Every row gives one point. Examples show where two turns around zero, p and q, send a point. Where does a point land after both, in the order given? Backwards means that the second turn is done in reverse. Each puzzle has new turns, and all numbers are rounded.

Turn p:
[-0.008,-0.224,-0.102] => [-0.006,-0.245,-0.027]
[-0.058,0.032,0.025] => [-0.058,0.040,-0.007]
[0.067,0.038,0.167] => [0.015,0.089,0.160]
[-0.001,0.154,-0.091] => [0.049,0.116,-0.127]
Turn q:
[-0.155,0.200,-0.014] => [-0.190,0.157,-0.059]
[-0.083,-0.018,-0.019] => [-0.079,-0.036,-0.002]
[0.068,-0.059,0.072] => [0.082,-0.020,0.078]
[0.170,-0.123,-0.039] => [0.187,-0.102,-0.018]
Where do these land?
p, then q: [-0.075,-0.167,0.134] => [-0.104,-0.076,0.187]
q, then p: [-0.100,0.029,0.083] => [-0.112,0.067,0.026]
q, then p: [0.034,0.009,-0.126] => [0.058,-0.069,-0.095]
q, then p backwards: [0.141,0.130,-0.091] => [0.049,0.163,-0.127]

Turn p:
[0.046,0.067,-0.090,0.166] => [-0.086,0.062,-0.077,0.159]
[0.104,-0.133,-0.023,-0.005] => [0.119,-0.050,-0.110,0.012]
[-0.165,-0.171,-0.070,0.086] => [-0.136,-0.137,-0.156,-0.085]
[0.070,0.033,0.120,0.032] => [0.055,-0.046,0.090,0.091]
[-0.057,0.163,0.006,0.038] => [-0.111,0.082,0.101,0.045]
[0.031,0.152,0.000,-0.052] => [0.004,0.126,0.102,0.021]
[-0.029,-0.112,0.057,-0.265] => [0.155,-0.037,0.050,-0.243]
Turn q:
[0.228,-0.013,0.087,-0.061] => [0.237,0.034,-0.053,0.056]
[-0.137,0.092,-0.068,-0.026] => [-0.152,0.085,0.036,-0.031]
[0.027,0.015,-0.103,0.109] => [-0.075,-0.041,-0.103,0.074]
[0.138,-0.183,0.052,-0.101] => [0.211,-0.071,-0.056,-0.112]
[0.017,-0.030,0.197,-0.005] => [0.125,-0.046,0.147,0.025]
[-0.097,0.105,-0.017,0.087] => [-0.138,0.019,0.051,0.080]
[-0.176,0.014,-0.147,-0.003] => [-0.209,0.020,-0.021,-0.091]
Where do these land?
p, then q: [0.201,0.094,0.181,-0.049] => [0.186,-0.081,0.032,0.205]
q, then p: [0.105,0.043,-0.103,-0.143] => [0.004,0.209,0.001,0.016]
q, then p: [-0.084,0.034,-0.118,0.120] => [-0.158,-0.050,-0.051,-0.080]
q, then p: [-0.051,-0.129,0.023,0.044] => [0.069,-0.089,-0.046,-0.084]
q, then p: [-0.170,-0.042,0.016,0.028] => [-0.017,-0.112,0.067,-0.120]

Turn p:
[0.089,0.147,0.026,-0.073] => [0.059,0.128,0.055,-0.113]
[-0.179,-0.100,0.074,0.029] => [-0.128,-0.175,0.030,0.023]
[0.005,0.101,-0.172,0.119] => [-0.085,0.163,-0.129,0.059]
[-0.123,-0.117,0.025,0.170] => [-0.142,-0.105,0.009,0.164]
[0.038,-0.024,0.027,-0.171] => [0.119,-0.060,0.003,-0.119]
[0.169,-0.008,0.019,-0.074] => [0.176,0.048,0.032,-0.013]
Turn q:
[0.184,-0.100,0.077,0.126] => [0.243,0.023,-0.068,0.041]
[0.067,-0.062,0.112,-0.066] => [0.109,-0.074,0.036,-0.082]
[-0.181,0.072,-0.049,0.041] => [-0.162,0.012,0.066,0.106]
[0.023,0.109,-0.006,0.065] => [-0.002,0.123,0.032,0.025]
[-0.072,-0.012,-0.210,-0.217] => [-0.235,-0.071,-0.129,-0.141]
[0.084,-0.129,0.090,0.022] => [0.158,-0.083,-0.024,0.001]
[-0.105,0.123,-0.013,0.029] => [-0.110,0.071,0.088,0.049]
Where do these land?
q, then p: [0.093,0.061,-0.218,-0.026] => [-0.085,0.084,-0.172,-0.128]
p, then q backwards: [0.023,-0.292,-0.035,-0.065] => [-0.001,-0.291,0.056,0.057]
p, then q: [-0.110,0.111,0.063,0.027] => [-0.086,-0.078,0.125,-0.004]
p, then q backwards: [0.008,0.041,0.098,-0.037] => [-0.008,0.051,0.086,-0.051]
q, then p: [-0.014,0.078,0.092,0.101] => [-0.017,0.074,0.135,0.028]

Turn p:
[-0.046,0.056,0.092,-0.104,-0.037,-0.067] => [-0.032,0.082,0.071,0.053,-0.075,-0.097]
[0.124,0.036,-0.097,0.124,-0.119,-0.151] => [-0.107,0.062,-0.234,0.029,0.086,-0.020]
[0.062,0.016,-0.113,0.073,-0.156,0.177] => [0.096,-0.026,-0.173,0.048,-0.075,0.174]
[0.140,-0.005,0.189,-0.035,-0.043,-0.111] => [0.016,-0.012,-0.051,0.079,-0.004,-0.248]
[-0.166,0.112,0.067,0.008,0.118,0.117] => [0.079,0.036,0.219,0.073,0.040,0.100]
[-0.189,-0.061,-0.023,0.049,0.083,0.004] => [-0.099,-0.064,0.150,-0.015,0.037,0.106]
[0.075,-0.154,-0.114,-0.114,0.154,0.030] => [0.047,-0.078,0.019,-0.267,-0.008,-0.017]
Turn q:
[-0.026,-0.063,-0.050,-0.006,0.037,0.161] => [0.020,-0.039,-0.065,-0.035,-0.064,0.151]
[0.022,0.081,0.267,-0.154,-0.116,-0.095] => [-0.149,0.161,0.266,-0.019,0.010,-0.073]
[0.115,0.142,0.069,0.060,0.183,0.101] => [0.225,0.066,0.079,-0.038,0.107,0.106]
[-0.106,-0.025,-0.149,0.031,-0.140,0.018] => [-0.062,-0.017,-0.170,-0.036,-0.125,-0.069]
[-0.061,-0.057,-0.109,-0.081,0.016,-0.164] => [-0.138,-0.049,-0.101,0.059,0.107,-0.076]
[-0.051,0.010,0.154,0.161,-0.009,-0.042] => [0.090,0.062,0.090,0.152,-0.087,-0.059]
[0.108,-0.088,-0.181,-0.011,0.030,0.022] => [0.015,-0.185,-0.096,-0.083,0.052,0.021]
Where do these land?
p, then q: [-0.048,0.098,-0.178,0.060,-0.113,0.074] => [0.101,0.055,-0.110,-0.153,-0.092,0.090]
q, then p: [0.125,-0.088,0.095,0.130,0.011,-0.123] => [-0.062,-0.158,-0.041,0.058,0.088,-0.152]
q, then p: [-0.130,-0.095,0.130,-0.071,-0.091,0.086] => [-0.014,0.003,0.032,0.195,-0.104,0.115]
q, then p: [0.019,0.118,0.077,-0.173,0.120,-0.008] => [0.146,0.071,0.182,0.003,0.070,-0.003]
q, then p: [0.071,0.071,-0.210,0.007,0.157,0.005] => [0.081,-0.003,-0.022,-0.260,0.062,0.014]
p, then q: [0.146,-0.103,0.024,-0.066,-0.131,-0.125] => [-0.130,-0.049,-0.148,0.015,0.033,-0.164]
q, then p: [-0.130,-0.062,0.101,0.148,0.012,-0.094] => [-0.074,-0.038,-0.120,0.146,0.134,0.039]
q, then p: [-0.184,-0.044,0.047,0.077,0.080,0.046] => [0.046,-0.004,-0.112,0.097,0.068,0.154]
q, then p: [0.132,0.107,-0.085,-0.113,-0.045,0.139] => [0.095,0.081,0.076,-0.127,-0.166,-0.069]
